Each row is a point. Any point is a mix of the corners, with weights that add up to 1. It lies inside the corners' shape when no weight is negative. Is each point inside? If not, which corners have a negative weight?
In the rows, 128 means zero.

Corners:
(1): [154 152 181]
(2): [ 42 169 122]
(3): [80 60 23]
(4): [126 100 215]
Points:
[144  97 184] -> outside (2)
[ 79 112 106] -> inside
[123  73  90] -> outside (2)
[102 128  77] -> outside (4)
[126  91 144] -> outside (2)
[136 134 152] -> inside
[136 133 157] -> inside
[127 160 129] -> outside (4)
[ 97 117 126] -> inside

Corners:
(1): [117 172 146 130 126 147 182  72]
(2): [ 73  46  73  98  90 104  81  89]
(3): [183  88  97 132 161  25 150 152]
(4): [189 129 213  64 133 160  29 172]
(5): [ 76  99 127 213 171 183 143  67]
(6): [214 157 152 161 153 161 141 188]
(7): [ 82 150  94 120 171 162  54 116]
(8): [ 68  66 161 211 103  99  76 149]
(9): [ 86 103  94 122 181 107 169 133]
Points:
[148 124 139 127 153 137 118 151] -> inside
[ 91  93 130 159 141 111 117 138] -> inside
[104 108 147 156 128 122 113 128] -> inside
[177 138 148 107 122 133  79 157] -> outside (5, 9)
[ 85  84  96 149 141  99 133  93] -> outside (4, 6)
[ 93 102  93 172 141 107 198  87] -> outside (4, 7)

Corners:
(1): [ 35 137 191 129 191 107 249 161 126  98 185  99]
(2): [191 117 114 106 114 146 128 163 130 133 118 151]
(3): [ 65 104 192  97 102 172 146 171 137 103  92 129]
(4): [117 143 150  76 103 190 141 142  78 112 175 119]
(5): [116 133 125  82 174 144  94 187  87 113 173 100]
(6): [154 212 107 147 173 121 150 117 147  84 163 113]
(7): [218  84 105 181 129 124  74 133 109  82 143 143]
(8): [169 120  49 109 144 121 129 130  76 118 102 103]
(9): [218 109 121  84  93  84  56 130 142  91 101 156]
(10): [196 185 126 172 123  81 128 153  94  97  88 158]
(11): [132  95 181 138 188 129 155  91 139 152 158 179]
(12): [107 116 219 170  79 121 149 159 136 153 111 119]
(13): [128 138  51 146 112 132 138 105 109 147 151 187]
Points:
[ 55 134 234 107 228 120 205 152 134  63 207 112] -> outside (2, 8, 12, 13)
[176 168  96 124 153 114 120 155 129  64 118 104] -> outside (4, 11, 12, 13)
[161 151 129 146 172 110 158 156 115  99 124 132] -> outside (4, 9, 12, 13)
[168 135 108 144 138  98 120 151 112 110 122 122] -> outside (3, 4, 11)
[141 152 118 146 163 117 145 112 126 108 171 129] -> outside (2, 3, 10)

Corners:
(1): [135 125  57 114 150 201 121 171  93  24 132  63  96 156  31  88 135 191
 137 146]
(2): [123 108 164 117  85 199 135  95  86 169  87 163 188 188  65 187  46 159
 115 116]
(3): [ 33  85 168 192 120 178  56 175 106 107 142 137 155 171 142  95 123  44
  86 156]
(4): [134  93 165 160 143 152  88  76  73 233  91 177 132 150 111  49 117  85
 192  95]
(5): [174 142  82 106 137 177  62 206  83 166  16  86 142 147  66 113 107  96
 163 107]
(6): [ 72 126  90 167 115 157 123  50 108 188 134 103  99  96  65 153 132  95
 148 115]
(7): [113 143 243 202 170 229 138 155 164  89  74 172  74  91 180 132 138  82
 132 139]
(8): [ 80 165  86 137  67 126  98 138 178 102 114  74 155 150 153 153  85 113
 103  83]
(9): [100 121  79 181  75 135 173 194 116  74 132  60 146 141  98 241  93 126
 134 230]
(10): [146  98 172  94 123 168  61 182 166 149 121 100 137 115  54  63  36 155
 109 111]
(11): [ 26  64 103 114  96 221 126 119 218  86 117 143 155 150 140 123 132  93
  86 158]
(12): [ 67 135 123  57 207 103 184  49  72 157 117 146  65 159 189 113 138  55
 158 122]
(13): [ 57 140  83 130 137 142 187  69  69  64 140 119  88  96 219 122 156 133
  85 167]
(14): [195 167 107  92 120 163  48 127  70 103 115 145  65 168 170 164 118 142
 202 100]
(15): [ 71  69 221 121  89 176 130  36 109 106 132  96 116 150 147 145 108 154
 160 110]
(16): [205  98 158 164 214  53 117 132  67  84 165  72  77  90 101 147  96 106
 107 118]
(17): [132 151 102  53  67 146 191 120  36 102 162 146 177 105 106 148 147  92
 150 156]
(18): [ 67 111  69 141 181  82 125  50  61  40 118 101 127  67  33 119  66 169
 115 157]
(19): [109 159 137  88 175 149 172  93  77 172 111 164  83 108 217 190 175 142
 160  50]
(20): [205 197 139 128 158  76  82 169  38 193 142 105 135 155 126 182 187  90
 156 134]
(21): [129 108  70 153 142  21  75 190 113  85  79 114  72 146 115 150 153 125
  66 101]
Points:
[145 123 139 109 150 137 112 112  93 121 110 126 109 131 125 124 116 126
 137 100] -> outside (3, 6, 9)
[156 142 128 129 143 122 101 121  97 147  88 105 107 142  89 157  88 144
 155  89] -> outside (3, 11, 13, 17)
[139 113 136 141 159 120 115 124  92 109 126 105 108 118 109 133 108 114
 126 124] -> inside
[117 121 124 136 128 148 112 123  97 114 115 120 123 130 110 134 116 126
 134 127] -> outside (12)
[135 141 117 133 143 130 120 131  78 116 127 123 111 133 114 144 119 125
 130 126] -> outside (5, 11, 15)
[116 130 111 120 118 143 124 120  94 130 121 118 117 153 138 158 138 111
 137 118] -> outside (7, 10, 18)
[ 99 115 125 132 123 158 116 132 107 113 119 123 130 145 117 137 120 113
 121 134] -> inside

Corners:
(1): [128 127 143 202 126 141 121 141 125  98  79 135 122 158 155  64 141  70
  60 140]
(2): [139  80 106 103 137 130  67 111 123 145 107 129  87 132 113 132 142 135
 223 122]
(3): [129 169 122 173 136 117 109 117 157  99 123 116 122 118 154  91 131 159
  81 112]
(4): [100 110 126 113 123 132 147 129 111 106 137 119 114 137  92 132  89 141
 181 139]
(5): [162  85 142 120 138 158 132 137 182  90  89 106 113 110 116 139 122 160
 203  86]
(6): [128 122 130 131 141  52 151 116  94 162 145 176 138  98 111  81 113  89
 142 143]
(7): [143 106  97 128 127 149 108 124 140  84 141 159 108  89  85 154 147  84
 183 126]
(8): [148  76 104 147 147 137 122 145 167 139 143 139 152 154  92 144 166 142
 187 130]
(9): [151 130 105  73 164 135 122 116 145 113  89 190 146 160 102 143 114 154
 174 105]
(10): [119 115 162 179 152 112 124  96 142 130 131  68 131 140  92  85 141  70
  53 104]
(11): [143 104  91 175 123 156 109 155  84 123 134 134 137 112 115  43 111 119
   7 119]
(12): [137 115 131 140 119 133 149  76 142 132 123 131 111 134 119  39 159 124
  33 179]
(13): [110 104 117  80 139 128 124 151 145 157 107 153 117 128 116 159 147 154
 157 124]
(14): [164 143 155 131 130  73 135 133  60 121 117 101 157 107 108 146 149 129
 112 166]
(15): [148 129 123 165  98  63 143 115 100  99 126 143  95 154 142 100 124 120
  41 107]
(16): [116  95 124  97 105 130  86  98 144 118 105 138 158 127 119 159 157 125
 207  84]
(17): [170 142 135  81 101 149  85 147 165 132 135 183 117 156  78 137 141 149
 164  80]
(18): [172 161 132 128 159 115 182  90  75 158 158 114 131 101 169 122 127 107
 127 151]
(19): [137  96 123 102 108 118  80 124 182 150 111 164 146 141 121 159  97 143
 155 137]
(20): [155 121 203 137 163 101 108 117  80 131 166 165 120 117 157 143 135 158
  95 157]
(21): [122 119 118 170 142 175 126 107 169 160 106 155 121 103  61 169 154 163
 187 124]
Points:
[145 154 146 148 127 122 106  93 114 136 135 160 180 101 119 108 139  93
  74 143] -> outside (2, 4, 5, 8, 13, 15)
[144 122 131 124 143 123 126 108 129 127 122 145 138 110 125 133 134 129
 181 151] -> outside (10, 11, 13, 15, 17)
[136 116 130 135 131 122 123 120 127 129 121 131 129 131 117 110 130 128
 119 121] -> outside (7)
[145 131 133 144 134 123 136 116 116 108 127 136 131 128 114 112 134 124
 117 118] -> outside (2, 13, 19)
[143 144 130 162 132 151 152 128 130 107 103 112 139 145 117 105 145 132
  75 113] -> outside (2, 6, 7, 19, 20)
[146 115 117 126 129 144  95 126 138 131 125 149 130 131 107 129 143 127
 129 126] -> outside (4, 5, 6, 15)
[127 117 125 150 132 143 126 127 137 106 127 141 118 130 101  98 137 126
 107 115] -> outside (2, 14, 18, 19)
[133 112 126 137 133 121 123 120 126 125 118 135 130 124 120 119 135 124
 128 131] -> outside (17)

Corners:
(1): [158  51 138  93 139 223 117 209  73  62  65 110  52 118 120 117 155  51
  91 145]
(2): [110 161  98  77 126  70 123  53 206 104 161 123 162  76 146 135 104 201
 176 156]
(3): [126 118 143 147 143 131 178 135 106 155 159 158 169 164  89 198 153 131
 198 141]
(4): [ 84 166 163 138  70 132 111  60 168 164 164 131 174 100 187  94  57 149
 166 165]
(5): [111 171 110 176 137 124  92 133 195  87 138  89 141  90 174 118  55 122
 202 144]
(6): [154  73  85  70 153 185  97 176 147  86 117 117 145  62 145  60 170  88
  62 123]
(7): [145  60 178 137 133  94 154 137  45 198  61 153 125 221  20 171 144  79
 107 130]
(8): [182 136  99  83 154 159 113 249 113  53  90 120  82  60 193  62 177  76
 105 107]
(9): [129 173 144 146 103 103 125  94 171 146 166 131 180 179 196 151  98 133
 118 152]
(10): [193 123  80 114 143 175 104 164  87  82  86 139  97  60 142  71 112  88
  72 150]
(11): [169 131 139 132 129  94 188  77  92 171  89 104  64 204  84 167 109  90
 119 127]
(12): [112 133 126 137  83  96 103 119 117 160 198  84 157 117 193 135 111 126
 153 173]
(13): [111 141 111 158 139 114 129 113  75 177 107 159  93 192  77 188 164 101
 161 115]
(14): [105  99 131 158 142 111 131  98 105 179 134 122 110 190  64 162 105 194
 157 113]
(15): [162  86 117 123 119 175 175 189 100 153  70 153  40 141  69 159 155  82
  59 148]
(16): [ 85 162  79  71  79 119 127 139 149  87 179  88 146  97 169 120  87 161
 152 110]
(17): [151 138  99 100 148 176  41 182 168  91  83  86 125  51 122  83 152 127
  90 116]
(18): [144 156 105 127 144 101  71 133 179 153 118 106 173  72 190 155  77 130
 166 135]
(19): [ 97 190 175 108  91  85 108  64 181 138 233 149 134 138 158 175  45 165
 169 167]
(20): [154  70 189 155 108 123 136 128 112 132  95 155 105 159  66 197 180 118
 132  72]
(21): [ 80 115 151 152 182 113 162 127  35 169  87 118 102 142  50 136 150 146
  91 125]
Points:
[130 119 134 116 122 131 122 134 134 128 130 116 129 124 131 134 120 124
 130 134] -> outside (10, 13)
[118 122 126 121 136 126 124 114 143 130 125 121 166 123 123 137 130 126
 147 129] -> outside (8, 10, 12, 14, 15, 19)
[126 117 143 139 137 101 131 109 119 154 143 127 133 160 118 164 128 129
 155 137] -> outside (4, 10, 15, 16, 17)
[126 138 135 122 118 121 127 117 134 134 146 128 124 139 132 148 106 131
 137 140] -> inside
